Each wall is flat, endless, passes through zero and stands at right angles to its row. A trip goes straight from one point to another. List the walls that it crosses, first one first.
In the rows, 128 means zero.

Walls:
(1): [189  95 108]
(2): [203 181 136]
(3): [188 192  91]
Trips:
[165  74 174] to [114  77 154] => 2
[171 167 159] to [145 115 141] => 3
[73 67 93] to [169 116 165] => 1, 2, 3
[163 151 190] to [183 132 141] => none
[ 72  79 168] to [158  98  86] => 1, 3, 2
[ 83 115 175] to [187 142 133] => 2, 1, 3
[ 97 153 116] to [129 159 138] => 2
[ 98 135 200] to [110 141 165] => none
[136 127  96] to [170 107  89] => none
[139 129 137] to [113 159 166] => 1, 3
[185 111 121] to [193 128 129] => none
[124 125 132] to [165 147 139] => 2, 1, 3

Walls:
(1): [ 98 108 131 113  68 123 118 109  90 162 151 182 216 117]
(2): [137 179 157  91  93  97 133 170 112 171 110 175 119 105]
(3): [140 104  88  83 110  60 161 140 200 142 154  62 153  92]
(4): [126 115  73 126 161 102 170 167 169  98 134  85  64 127]
(5): [146  71  74 137 102 105  72 124 129 115 162 125 106 133]
(6): [101 197 119  94 187 154 123  84 135 188 170  94 170 126]
(7): [119 164  82  76  96 172 127  85 100 134 168 163 151 168]
Trips:
[150 124 132 173 145 121 173  98 107 144  76 192 144 125] to [171 155 124 128 100 125  91 116 116 153 129 168 178 123] => 7, 6, 5
[103 123 141 116 168 110 151 142 153 162  52 117 182 128] to [ 71 153 164 167 177 151 131 137 209 167 100 130 139  79] => 1, 4
[118 117 123  70 117 120  83 111 127 137  99 128 113 109] to [ 97 125 114 227 104 125 130 143 134  90  64 239 153 103] => 6, 3, 7, 5
[117  86 162 108 183 117  74 140 100 113 101 119  45 104] to [175 141 101 138 104 182  63 132 105 170 135 134  49 147] => 2, 7, 4
